Each row is a point. The ring and each string are closed loops that go straight from each point to the next, and from the last back to the first. Before rounding, they use only three directions, however many columns there are. Count how often each string passes through the ring. Passing back the other way cancels.

Ring (6 x 4):
-2.4 -2.8 -2.5 -5.4

-2.7 -5.0 0.0 -4.1

-0.5 -0.8 -0.2 -3.7

2.4 3.1 -1.2 1.1

2.5 2.3 -1.7 3.3

-0.7 -0.2 -3.3 -3.2
String (24 x 4):
-2.8 -4.3 -2.0 -4.5

-0.7 -2.9 -0.7 0.4

-0.8 -1.3 -2.8 -1.8

0.4 1.9 -4.4 -2.1

0.7 2.6 -3.6 -3.3

0.9 0.9 -1.8 0.0

1.2 0.3 -1.0 1.9

1.5 2.5 -2.2 -0.8

4.6 6.3 -2.0 3.9

4.1 3.4 -0.4 6.6

1.9 0.5 -0.3 3.8

0.8 1.2 -1.8 -1.2

3.0 4.4 -2.6 2.0

3.7 2.8 -1.7 7.2

1.7 -0.2 -1.1 5.0

0.3 -1.9 -0.5 2.0

-1.3 -0.1 -4.6 -4.8

-2.9 0.0 -5.7 -11.1

-2.0 -1.2 -3.1 -6.8

-1.3 -2.6 -1.1 -2.3

-3.1 -6.6 -0.1 -2.5

-4.2 -6.1 -1.3 -6.9

-3.4 -2.5 -3.1 -9.7

-4.1 -3.7 -3.2 -10.0
Times through: 0
String, 24 rows:
0.7 2.1 -2.2 -3.0

1.5 0.1 -0.3 2.8

1.2 0.5 -1.0 1.3

1.5 2.7 -2.5 -1.0

3.6 4.8 -3.0 3.8

2.6 1.2 -1.5 6.0

0.8 -0.9 -0.9 2.5

0.0 1.1 -3.0 -3.1

-0.5 1.0 -3.6 -4.6

-0.4 -1.0 -1.5 -1.5

-1.7 -3.4 -1.8 -2.0

-3.4 -3.4 -3.3 -7.8

-4.3 -4.0 -3.3 -10.4

-2.9 -6.6 0.3 -1.9

-1.2 -4.1 0.3 0.1

-1.4 -1.2 -1.7 -5.3

-3.0 -4.3 -0.3 -6.6

-2.9 -5.7 1.4 -4.5

-2.3 -3.0 0.5 -6.8

-0.9 0.3 -1.4 -6.5

-0.1 -0.4 -0.9 -2.1

0.9 -0.7 0.9 1.3

2.0 3.5 -0.8 -1.9

2.2 6.2 -3.0 -5.0
Times through: 0
